Each row is a point. A path goes straight from each point to the next, and from the last back to the first. The post is the endless flat space through its rows: a point in 2 columns, a line in 3, a plane in 4, and so on, so that a path can go around it. Count how often the path circles the post. Going back the other way cancels.
(in the rows, 128 means zero)

Post (2 x 3):
[[108 150 183]
 [117 161 102]]
Path, 21 rows:
[[100 215 151]
 [153 189 129]
 [145 141 149]
 [ 98  98 168]
 [ 87 130 147]
 [ 72 163 110]
 [ 76 192 146]
 [124 196 123]
 [173 164 199]
 [135 136 113]
 [105 135 142]
 [ 91 114 212]
 [ 64 149  79]
 [ 67 186 144]
 [113 205 190]
 [183 170 116]
 [141 105 154]
 [106 134 144]
 [106 113 152]
 [ 78 112 168]
 [ 60 172 116]]
Times around: 3

Post:
[[121 123 196 102 108 141]
 [ 93 149  72 167 169 180]
 [ 55 103  69  90  57 107]
 [158 118 140 160 224 130]
 [119 138 156 117  65  99]]
Path (18 x 6):
[[103  91  80  60 122 101]
 [110 135 103 120  72 143]
 [ 47 111  64 152  95 175]
 [ 45 155 118 167  64 131]
 [ 51 107 116 162  68  98]
 [ 99 131  65 166 110 153]
 [128 113 103 100 127 122]
 [ 76 150 119  93 148 181]
 [130 157  94 138 192  90]
 [ 99 177  73 133  97 136]
 [117  78  84  82 116 131]
 [ 85 123  41 220 112 139]
 [ 81  86 120 157 116  73]
 [108 191 150 141 172 109]
 [ 84 137  93 141 176 146]
 [ 53 119 144 106  74 154]
 [144 124 155 185 120 183]
 [120 172 126 148 131 199]]
Times around: 0

Post (10 x 11):
[[ 99 178 109 174 142  70 229 122 111 117 145]
 [ 53 162 152  52  43 133 113 110 145 142 170]
 [233 111 116 157 135 122 161  64 194  61 142]
 [ 64  93 201 104 101 156 137 111 153 121 132]
 [136  99  88 165 142 167 114 101  38 178 126]
 [104 139 140 106 120 123  94 129 139  95 128]
 [150 125 149 151 133  94 106 135 191 123 219]
 [106 182 129 151  41 133 146 155 104 130 100]
 [151 144 124 224 137 121 161  52 141  70 138]
 [105 206 158 119  62 170 171 150  78  67 124]]
Path (23 x 11):
[[151 128 185 139 176 183 186  93 149  48 127]
 [ 90 139 156 111  87 120 127  57 159 149 143]
 [137 164 141 131  88  86 129  88 183  72 148]
 [137 135 107  94  51 157 170  95  74  91 114]
 [147 133  90 129  82  97 135  80 117 147  82]
 [134 127 183 165 148 171 102 106 110 128 219]
 [113 185 176 152 100  69 178 124 171 107 136]
 [108 131 119 165  98  36 170  57 122 120 144]
 [115 186 119 138  89  74 212 153  63  81 193]
 [ 88 176 193 109  96 144 148 139  96  50 172]
 [108  96 162 205 137 183 202 134  94  69 154]
 [ 94 164 116 167  81 137 179 144 186  97 132]
 [114 201 139 175 108 148 133 127 138 182 170]
 [122 111 203 108 142 131 169 106 126 114 128]
 [126 192 146 138 157 130 147  88 103 137 127]
 [112 175 113  75 132 130 170 175 148 161 150]
 [100 164  80 164 133 136 233  96 105  29 105]
 [133  50 142 127  95 149 196  90 134 105 105]
 [146 145 144 119 102 128 125 162 194  42 142]
 [130 146 205 236 107 199  97 112 141  98 205]
 [144 145 143  51  97 115 166 116 152 185 137]
 [186 148 139 153  94 125 135  38 136 104 140]
 [107 139 167 125 118 140 160  99 150 112 148]]
Times around: 1

Post (17 x 18):
[[136 121  65  76  89 115  82 102 143  69 157 109 153  92 127 129 187 106]
 [122 142 103 136 109 161 116 141 142 111 144 137 130 128 131 176 123 137]
 [119 136 130 109 113 135 104 163 102 135 129  93 144 117 167 124 144 103]
 [122 117 155 135 144 140 130 190 122 157 126 102 162 130  93 155  67  56]
 [126 147 125 126 144 147 146 132 123 128 191  82 117 130 148 150 131  90]
 [125 129  84 151 110 140 170 112 111 102 144 125 135 105 133 119 106  90]
 [123 105 121 138 119 143 130 102 129 146 154 135 153 125 122 111 144 163]
 [ 79 172 116 129  77 115 133 107 123 141 153 144 114 122 157 112 138 105]
 [139 123 148 130 114 114 134  93 118  89 144 108  93 120 134 149 120 147]
 [117 104 157  99 151  74 169 184 127 141 114  69 140 132 118 150 128 120]
 [ 88 175 147 114 121 174 132 126 110 151 100  98 190 124  99 176  61  30]
 [ 93 127 120 172 133  88 150 120  79  51 152 124 126 111 109 161 137 150]
 [ 82 140 123 156 113 106 116 119 112 202 115 149 104  98 145 133 147 106]
 [133  93 153 108 171  99 146 160 130 119 125 142 138 147 126 131 135 127]
 [ 60 147 188 143 188 136  91  49 191  86 140  80 139 108 183 115  98 209]
 [ 84 140  95 142 106  97  65  81 125 184 147 171 146 108 193 142 137 176]
 [116 137  91 110 119 119 150 142  89 157 149 137 108  94 113 115 114 118]]
Path (22 x 18):
[[139 132 109 157 102 132 130  70 128 130 136  98 148 106 112 105  78 105]
 [157  70 102 128 142 121 145 107 121 146 144  76 155 124 134  90 169 133]
 [ 74 146 160 134  88 135 146  69 120 113 114 153  92 126 171 127 127 127]
 [120 112 131 111 106  94 114 169 113 126 138 104 122 103 113 174 145 120]
 [117 146 172  84 130 131 108 198 143 142  82 107 117  91 163 121 185 115]
 [102 129 123 105  98 142 100  73 155 109 127 167 109  92 173 115 142 122]
 [  7 177 109 134 145 192 103 142 159 199 140 135 191 159 180 127 121  83]
 [ 66 136 147 159 109 118 110  92 127 158 159 187 109 134 179 179 110 156]
 [105 160 116 100  99 179 209 130 108 103 137 118 107 115  73 173  86  36]
 [ 61 110 172 105 134  53 125 118 107 162 122 109 173 145 139 121 135 131]
 [123 116 125 146 169 126  76 129 148 138 175 185 125 170 163 119 117 155]
 [ 98  97  91 121 184 100  97 157 140 205 115 110 170 108 129 152  77 115]
 [154 111 156  80 182 148 126 130 162  82 187  55  80 160  87 172 191 118]
 [107 151 105 156 120 134 110 140 157 174 162 157 188 178 118 139 143 149]
 [ 40 170  99 169 137 194 194 183 145 109 135 129 230 135 116  72 133  96]
 [139  85 122 110 106 123  90 129 162  97 172 119 172  96 109 131 139 107]
 [ 84 181 137 100 118 210 165 147 114 106 170 129 120 158 139 148 136 126]
 [ 93 107 160 148 175 167 187 176 162 114 149  54 152  97 133  90  87  92]
 [146  94 117 111 140 102  85 150 114 212 145  87 192  73  88  95 106  92]
 [ 46 224 128 117  84 135 174 120 151 163  90 138  88  99  90 152  82 105]
 [120 147 150 108  84 143 171 102 154 150 122  83 141 114  91 180 175 126]
 [ 91 174 213 144 128  74 155 127 135 114 148 130  89 144 185 153 136 198]]
Times around: 0
